Every row gives one point. Each copy is the shape, with its points in the same order, stretched, turned, moved and blurred by noise. Some copies are also mirrored. Which?
In the rows, zero is written as 128.

Shape:
[[118  90 139]
 [114  88 106]
 [136 184 113]
 [ 82 109 156]
 [142 109 114]
 [157 108 160]
 [140 156 125]]
Copy 1, 7 rows:
[[105  82 142]
 [ 77 106 147]
 [173 199 111]
 [121  90  78]
 [109 119 167]
 [145  89 167]
 [159 161 129]]
Copy 1 is: mirrored
Copy 2:
[[133  90 131]
 [106  85 110]
 [116 183 104]
 [122  80 181]
 [134 125  90]
 [182 132 127]
 [131 163 108]]
Copy 2 is: only turned

Shape:
[[137 111 152 141 150 113]
 [116 131  83 143  80  63]
 [108  41 142 158 118 143]
 [ 79 156 130 142 112  98]
 [ 89 161 130 167 149 140]
 [ 72 129 122 127 169 134]
 [111 133 148 153 170 145]
 [194 130 138 147 173 137]
 [120 124 132 137  72 145]]
Copy 1 (9 x 6):
[[148 159 109 132 149 142]
 [ 69 125 193 156  87 140]
 [ 79 156 119 179 191 147]
 [112 118 133 146  87 105]
 [137 100 101 146  98 139]
 [142 110 128 170 123 123]
 [157 126  93 137 141 136]
 [177 144 124  93 150 189]
 [ 74 118 151 119 133 116]]
Copy 1 is: only turned
Copy 2:
[[ 85 114 127 139 124 128]
 [207 144 132 147 104 139]
 [ 80  83 125 132 115 230]
 [160  90 136 134 150 116]
 [121  60 141 126 125 100]
 [ 92  89 109  91 138 127]
 [ 74  78 135 123 126 111]
 [ 69 137 151 134  84  89]
 [159 107 183 122 147 161]]
Copy 2 is: only turned

Shape (14 x 8):
[[139 137 134 129 128 117 124 123]
 [118 114 120 165 129 155 113 117]
 [133  83 135 169 114 182 132 140]
 [172  99 103 108 152 138  89 142]
 [116 158 112 137 125 159 126 129]
 [121 129 146  78 125  68 116 163]
 [118 107 131 135 128 129 135 115]
 [152 171 106 162 131 108 103 137]
 [150 172 107 156 154  80 145 148]
 [187  85 133 176  81  94 132 135]
 [139  67 124 106 108 183  68 145]
 [168  94 100 133 131 104 114 105]
 [128 111 158 155 147 183 112 101]
 [125 147 150  93 132 132 158 112]]
Copy 1 (14 x 8):
[[146 137 139 123 119 118 125 111]
 [133 101 123 121 154 111 118 120]
 [128  93 111 159 137 101 118 159]
 [169 102 148 135 132 166 128  97]
 [153 134 139 141 154 113  73  97]
 [160 183 118 114 110 172 141 123]
 [122 121 134 120 131 123 121 139]
 [180 141 147 124 145  98 141  81]
 [165 172 183 132 128 107 155 102]
 [168 105 136 130  95  78 203 188]
 [160  74  84 136 148 168 100 121]
 [157  97 164 108 124 132 151 138]
 [102  96 108 130 127 104 115  96]
 [123 154 144 137 100 125  75 116]]
Copy 1 is: mirrored
Copy 2:
[[161 153 132 127 134 139 131 136]
 [106 161 106 108 121 138 120 156]
 [ 53 169 124 123 127 124 123 170]
 [142 170 142  75 167 104 140 129]
 [145 151 105 123  99 133 129 126]
 [168  91 183 133 156 141 127  97]
 [123 134 125 133 138 134 132 155]
 [191 197 120 103 116 146  97 112]
 [227 181 133 114 115 137  78 117]
 [101 207 148 154 180 136 103 154]
 [ 35 132 142  91 170 116 164 140]
 [149 179 121 110 182 124 133 149]
 [109 170 115  97 110 136 153 174]
 [173 125 132 156 116 131 162 135]]
Copy 2 is: mirrored
Copy 3, 14 rows:
[[120 131 109 117 119 127 118 127]
 [134 154 140 163  98 148 133 101]
 [163 185 110 187 125 120 164  81]
 [138 159  88 162 160 164  79 160]
 [109 128 114 151 115 125 125  87]
 [127  87  98  98 135  97 105 208]
 [149 123 142 137 118 126 143 114]
 [ 50 160 107 103 111 163 123 138]
 [ 45 127  93  40 138 148 162 151]
 [107 230 114  99 137 108 178 137]
 [195 175 121 249 145 133  74 140]
 [116 163 137 114 140 170 122 149]
 [179 140  93 181  85 149  99  76]
 [158  80  96 103 124  97 110  86]]
Copy 3 is: only turned
Copy 4 (14 x 8):
[[134 122 134 120 120 128 124 138]
 [124 123 162 161 120 139 139 136]
 [112 138 187 158 141 123 185 107]
 [ 94  78 155  87 145 134 162 165]
 [123 128 108 160 131 150 138 139]
 [ 84 121 120  86 162 115  76 111]
 [129 138 161 138 140 109 124 136]
 [153  81 115 125  99 178 125 133]
 [170  60 112 133 129 138 116 118]
 [192 151 214  84 130 142 161  99]
 [ 49 142 178 104 152 147 163 146]
 [167 111 183  88 140 125 139 163]
 [100 125 155 168  85 117 155 156]
 [129 154 105 134 137  92 128 149]]
Copy 4 is: only turned
